Each row is a point. Before rounding, the points of a table are all equally far from one centre. They may lie mostly on one side of it. Write the centre, to within rounding.

Points:
[[-28  51]
 [ 82  37]
 [-31  47]
 [-27  51]
 [ -5  69]
 [-39  29]
 [-33 -24]]
Centre: [23  9]

Points, 11 rows:
[[-43 -18  55  37]
 [-19 -60  19 -27]
 [-64 -56 -47  13]
 [ -8 -88 -66  26]
 [-11 -93   7   1]
 [ 20 -69  50  22]
 [-12 -44 -21 -45]
 [-19  22  45   0]
 [  9 -24 -55 -41]
 [ 25 -62   3 -32]
 [-14 -99 -32  13]]
Centre: [  3 -20 -17  35]

Points (11 x 8):
[[ -97   44   16   31    6  -38  -25   -4]
 [ -44   -6  -58  -11   50    1  -17   29]
 [  11   36    2  -30   39  -19    0   70]
 [ -71   29   59   25   -5  -14  -56   11]
 [ -84   43  -24   39  -47  -44    8   73]
 [ -41   28    6   -3    3    1 -107   44]
 [ -93   15   36  -17    5  -25   10   20]
 [ -44   74   -5   26   35   -2  -73   39]
 [ -81   91   27   15   -7  -28  -46   19]
 [   9   80    6   33  -41  -61   35   11]
 [ -91   62   -3   26   26   38  -31   26]]
Centre: [-23  34 -15   2 -34   4 -15  18]

Points (17 x 11):
[[  -9   67  -66  -28  -76    1  -57   12    3   12   62]
 [ -54   11  -30  -40  -19   52  -53  -23   -2   -7   16]
 [  36   13  -53   -4  -36   42  -73    5   41  -75   51]
 [  15   89  -15  -14  -29   29  -36    8  -56  -28   47]
 [ -14   18  -66  -36  -33   17 -102   33  -28    0   43]
 [  34   86  -72  -18  -12  -38  -98   24    6  -30   -5]
 [ -25   49  -25    7  -19   33  -25   33  -24  -71   75]
 [ -27   81  -34   24  -22  -40  -69   36   15    9   22]
 [ -31   66  -39   35  -66   -4  -74  -12  -15  -24   36]
 [ -28   74  -35   -7  -73  -39  -61   13  -10  -27   42]
 [   0   27  -79  -60   -5   -4  -33   -4  -24 -112   41]
 [ -28   48  -29  -12  -24  -19  -70   -8   18   18  -41]
 [ -39   59   -4   15   -3  -24  -50   -9  -23  -87   31]
 [   7   87  -22    9  -13  -12  -55   56   21   -6   -5]
 [ -38   36  -24    0  -42   12  -65  -61   14  -61   41]
 [ -16   29  -78   41  -58   21  -43   45  -23  -30    0]
 [ -28   61  -27   18   13    6  -92  -12  -32  -69   51]]
Centre: [ 10  28 -59  -7   0 -10 -30  -8  -1 -24  28]

Points, 19 rows:
[[ -90   13  -14   -8    2   87   70   -5   10  -30   68  -24]
 [ -65    9   -7  -10   37   86    0   29  -11  -19   62  -21]
 [ -67  -33   16  -12   16   38  -40   29   21   -4   95  -24]
 [ -20  -38   46    7   46   43   17  -47   27  -43   67  -35]
 [ -83   -7    4   59    2   53    0   34   55   10   35    1]
 [-111  -11   -6   16  -41   46   15  -23   11  -17  112   31]
 [ -83  -76   13   31  -36   62   30  -17    5  -54   63   -5]
 [ -92  -15   11   39   44   46  -16  -25   25    4   22  -46]
 [ -14  -41  -21  -45   55   57   -4  -68  -43  -20   45   -9]
 [ -79  -38  -57   50  -11   77   -9  -18   32   15   36  -23]
 [ -25  -69   43    6   37   44  -28  -31   41   16  -26    5]
 [-111   37  -15   28   28   18   22   21   18   15   42  -22]
 [ -77  -10   11   42    5   45  -60   -6  -14    0   70   -2]
 [ -95  -26    0  -53   18   60  -20   20    8    6   68  -43]
 [-113  -55    5   44    9   48    0  -12   30  -15   58  -13]
 [-104  -32   26  -18   25   30  -29   16  -44   17   21  -37]
 [ -58   25   18   -9   -9   67  -18   49   21  -32   44   38]
 [ -33  -48    7   -7    0   40  -46   22  -33   22  107    8]
 [-117    4   22    1   10   29  -36  -16   32    4   80   -6]]
Centre: [-37 -18   0 -15 -21  18  26 -24   3  18  30   8]
